Each row is a point. The window is the flat piece filled in between its corners: a triangle in 3 columns, a solid with four corners in 4, and so on. A path goes straight from each point to the next, and from the last back to the first. After which points does the path pass through the window?
(in the rows, 128 means zero)

Window (4 x 4):
0: 111 174 153 108
1: 152 152 151  80
2: 139 146 114 120
3: 104  79  89 140
Path:
(1): 159 172 156 121
(2): 124 187 146  79
(3): 117 108  87 102
(4): 133  86 114 133
(5): 130 101 131 149
(6): 123 112  98 106
(7):  99 126  94  81
(8): 129 133 161 130
(9): 132 111 146 140
(10): 119 124  85  76
(11): 147 150 139  73
(12): 154 151 176 119
Through the window after points: 9, 11

Window (8 x 8):
0:  83  85  65 103 108  91 174 133
1: 164 146 112 113  99 128 143 148
2:  75  93 137 102 122 170 139  90
3: 183 118 122  80 120 128 101 142
4: 157 152  92 170 188 109 140 124
5:  29 131 138  98 158 197 108 122
6: 120  88 127 143 120  85 147 143
7: 114 148 122 121 172  89 178 118
Path:
(1): 120 128 108 101 119 120 118 118
(2): 131 100 119 102 147 144 142 147
(3): 115  99 115 109 144 171 151 133
(4): 106 135 120 124 110 100  97 113
(5):  97 130 124 119 102 113  98 128
(6): 150 104 116 101 137 159 155 144
(7): 106  96 117 116 161 152 157 163
(8):  73 124 111  98  92 119 115  71
(9):  98 131 111 129 112  97 125 100
(10):  93 107 123 122 170 154 177 139
(11): 140 111 126  99 124 150 137 156
(12): 169 161 100 104 111  88  93  96
(13):  77 109 110 115  99 100 136 106
(14): 122  81 112 104 163 173 174 137
(15): 121  61 124 116 140 130 188 153
(16): 117 113 124 142 118  84 124 133
Through the window after points: 1, 7, 11, 13, 15

Window (11 x 11):
0: 118 146 165 113 170  95  94 120 159  80 128
1:  62 159 137 159 108  82 126 155 112 162 103
2: 208 137 149 170 141 150 119 119 122 112 164
3: 139 127 129 127 155 130 106  75 151 113 134
4: 171 120 146 105  95 173 144 130  51 124 162
5: 117 134 141 117 176 162 107 136 158 114 134
6: 188 145 122 115 113 147 132 129 150 110 168
7: 124 163 104 128 108 122  94 159  65 155 138
8:  87 118 145 123 127  67  96 166 110 183 133
9: 136 162 153 124  70 161 102 139  70 168 176
10:  82 110 140 145  98  89  74 161 122 136 101
Path:
(1):  90 127 115 153 103 140 150 122 108 139 197
(2): 166 152 158 121 126 122  86 158 103 149  88
(3): 170 146 154 127 137 132 116 147 132 147  96
(4): 109 126 123 141 139 112  98 120 118 103 174
(5): 115 126 111 162 104 144 113 134 109 120 204
(6): 139 132 157 104 146 105 119 136 123 127  87
(7): 159 124 163 111  91 135 112 123 102 166  89
(8): 115 136 130 132 126 129 125 142  92 112 170
Through the window after points: 7

Window, 14 rows:
0: 130 136 143 191 119 170  86 188 109 152 120 141  94 129
1: 102 133 122 174  86 172  59 133 107 121 100 180 120 176
2: 141 121  86 121 113  73 189 122 147 133 165 112  90 147
3: 165 164 150 183  96 145  98 155  82 139  63 175 151 153
4: 130 157  83 139 123 103 144 141 164  84 145 130 111  92
5: 101 122 151  89 109  88 146 134 171 143 136 124 131  94
6: 158 114 115 161  73 173  74 158  85 131  95 117 158 135
7: 154 119 171  49 154 121 148 155 123  85 134 112 119 126
8: 125 137 189 198  83 186 105 148 111  97  99 118 137 153
9: 120 147 122 118 148 154 165  90 150 142 172 129 119  95
10: 120 125  93 134 144 114 152 100 157 128  95  97  73 106
11:  83 132 170  89 155 122 155 169  68  97 125  96 160 117
12: 144 131 118 130 147  54 114  92 137 118 163  97 105 113
13: 130 114  91 143 173  98 146 122 194 130 143 109 136 141
Path:
(1): 124 169 143 114 131 122 128 146 147 145 101  72 109 164
(2): 132  98 108 121 137 107 143 133 135 112 159 158 124  96
(3): 150 106 126 117 139 130 139 132 122 113 139 132 114 106
(4):  93 194 162 101 122 123 129 134 140 120 129  87 147 153
(5): 112 195 149 103  92 107  95 138 130 118  93  87 139 153
(6): 149  88 109 160 135 124 146 148 122 110 142 150 109 118
(7): 123  86 138 144 120 122 144 157 129  92 140 119 131 122
(8): 136 162 132 121 133 125 123 137 125 148 117 112 123 117
(9): 120 198 110 122 126 150 131 149 128 125 129  76 112 169
(10): 128  81 154 154 129 137 138 107 142 142 151 180 125  64
(11): 109  81 155 202 113 140 173 164 115 131 132 143 129  80
(12): 140 171 120 107 119 128  99 129 127 115 126 106 109 176
Through the window after points: 3, 9, 11

Window, 14 rows:
0: 115 190  59 115 121 156  66 139 166 177 135 139 112 117
1:  78 120 109 152 120  98  91 117 142 112 121 150 107 147
2: 138 144  96 146 149 180 117 134 108 140 121 109 100 151
3: 152 144 123  72 128 127  92 169 123 126 106 131  76  67
4: 131 108 117 113 134 112 141 163 152 159 102 144 128 102
5: 105 112 138  61 152  59  97 125 112 147 109 166 153 138
6: 100 135 116 108 168 157 144 144 139 145 171  80 128 121
7: 156 153  82 156 150 128 119 148 136  86 153 148 118  63
8: 119 168  48 149  85  86 139 107 158 170 174 148 107 121
9: 143 135 199 116 182  91 118  84 149 159 179 130 165  54
10: 101 158 142  76  81 196 141 128 142  97  96 163 141 112
11: 124  91 154 108 151  86  66 155 110 162 209 120 156 121
12: 130 114 110 148 138  95 134 104 182  97 126 138 123 201
13: 116 116  91 102  88 120 140  87 169 114  72 121 155 136
Path:
(1):  98 105  89 124 113 127 118 106 151 121 146 159 111 119
(2): 113 102  79  83 161 167 117 110 155 137 142 169 115 105
(3): 138 176 140 143 107 124 106 154 129 106  98 104 142 118
(4): 141 148 128 127 109  91 132 147 143 153 129 114 132 122
(5): 111 101 104 114 176 150 118 109 152 137 133 167 121 100
(6): 111  92 108  90 141 143 117  86 138 159 147 169 122 124
(7): 129 166 128 141 120  81 106 174 138 137 130  87 140 136
(8): 121 166 103 133 111 104  99 144 149 139 115 127 134 146
(9): 120  87 105  95 169 148 123 114 158 149 158 157 106  95
(10): 119  90  86 102 142 136 115 108 145 159 148 164 137 129
(11): 121 190 130 131 110  70 121 137 141 110  99 108 116 145
(12): 127 161 101 133 116  97 122 124 151 141 119 122 130 141
Through the window after points: 4, 8, 10, 12

Window, 14 rows:
0: 105 145 139  76 179  74 127 114 111 129 134 137  99 119
1: 111  91 153 193 130 150 146 159 129 131 123 176 106 125
2:  83  76 186 127 101 146 122 174 155 151 107 162 116 170
3: 145 116 122 103 137  87 103 137 126 164 155 110 131  87
4: 134 127  46 123 107  96 145 126 156 127  98 129 100 115
5: 159 121 166  80 147 128 146 103 109 123 104  96 117  63
6: 101 115  44 133 125  67 152 145  99 119 100  65 126 103
7: 134 131 153 182 115 144 156 200 134 144  78 189 156 183
8: 135 145 148  86 108 100 159 110  88 158 161  83  77  98
9: 143  71 153 178 127 154  98 153 135 138 104 144 101 209
10: 107  95 147 166 120 138 147 136 169 124 143 140 152 192
11: 101 163  83 128 114 121  96 116 109 119 108 115 132 105
12: 110 162 143 120 173 112 127 113 145 180  99  99 104  93
13: 124 105 150 126 110  73 133  82 107 159 111 126 120 114
Path:
(1): 132 121 161 153 126  92 149 138 157  89 139 127 134 126
(2): 110 110  61 118 113 140 129 126 128 184  92 137 109 155
(3): 137 110 132 115 128 124 148 122 108 148 129 126 110 129
(4): 124 162 177 126 119  90 103 153 157 117 100  82 110  75
(5): 125 112 174 153  97  53 126 133 167 112 101  88 142  84
(6): 122 113 108 119 141 154 146 122 114 146 131 145 114 162
(7): 121 115 117 127 155 138 141 124 121 171 115 129 120 134
(8): 128 131 131 131 124  84 128 129 121 124 111 115 111 119
Through the window after points: 1, 3, 5

Window:
0: 108  55 166  95 113 174 117 118 117 140  81  95 129 136
1: 121 112 137 109 120 110 132 149 114 132 133  71 182 145
2: 124 159 201 135 129 119  93  92 182  87 130 171 124 129
3: 107 134 125 115  93 138 166 129 155 118 170 170 136  92
4: 132 135 127 143  72 189 124 110 156 112 178 128 158 132
5:  94  83 152 144 135 157 107 115  65 175 129  85 146 114
6:  72 141  94 110 157 141 117 116 101  99  96  78 131 162
7: 191 162 152 140  96 131 134 116 144  91 141 159 100 106
8: 152 131 128 135 136 159 109 165 169 113 167 169 130 122
9: 100 105 121 124 159 148 142  95 133 187  89  62 144 156
10: 161 129 132 163 103 150 136 125 147  93 126 190 184  95
11: 106 137  83  59 150 117  84  84 104 152 111  98 155 164
12: 154 138 153 164  78 130 143 139 141 108 156 214 133 163
13: 118  85 155  96 180 154 143  82  94 124 131  90 150 159
Path:
(1): 140 129 160 114 122 153 136 131 127 134 132 125 142 135
(2): 129 132 168 118 140 161 143 123 110 117 130 145 144 123
(3): 119  94 114 130 110 126 116  97 139 135 142 103 136 132
(4): 159  68 109 150 115 152  89 127 159 118 141 132 149 124
(5):  86 181 183 117 120 139 177 111  71 138 121 138 149 109
(6): 100 151 183  74 138 168 118 116 101 120 106 135 174 124
(7): 124 106 110 141 136 130 131 119 131 120 137 105 130 154
(8): 120 107 122 151 101 104 110 101 133 133 139  89 133 146
(9): 103 136 164 102 164 184 130 123 110 123 113 145 144 119
(10): 134 198 161  96 138 166  92 160  88 124 112 121 141 134
(11): 117  50 114 151 118 109 161  83 160 124 134 139 157 120
(12): 110  69 109 148 115 126  92  94 154 104 143 166 142 138
Through the window after points: 2, 4, 6, 8
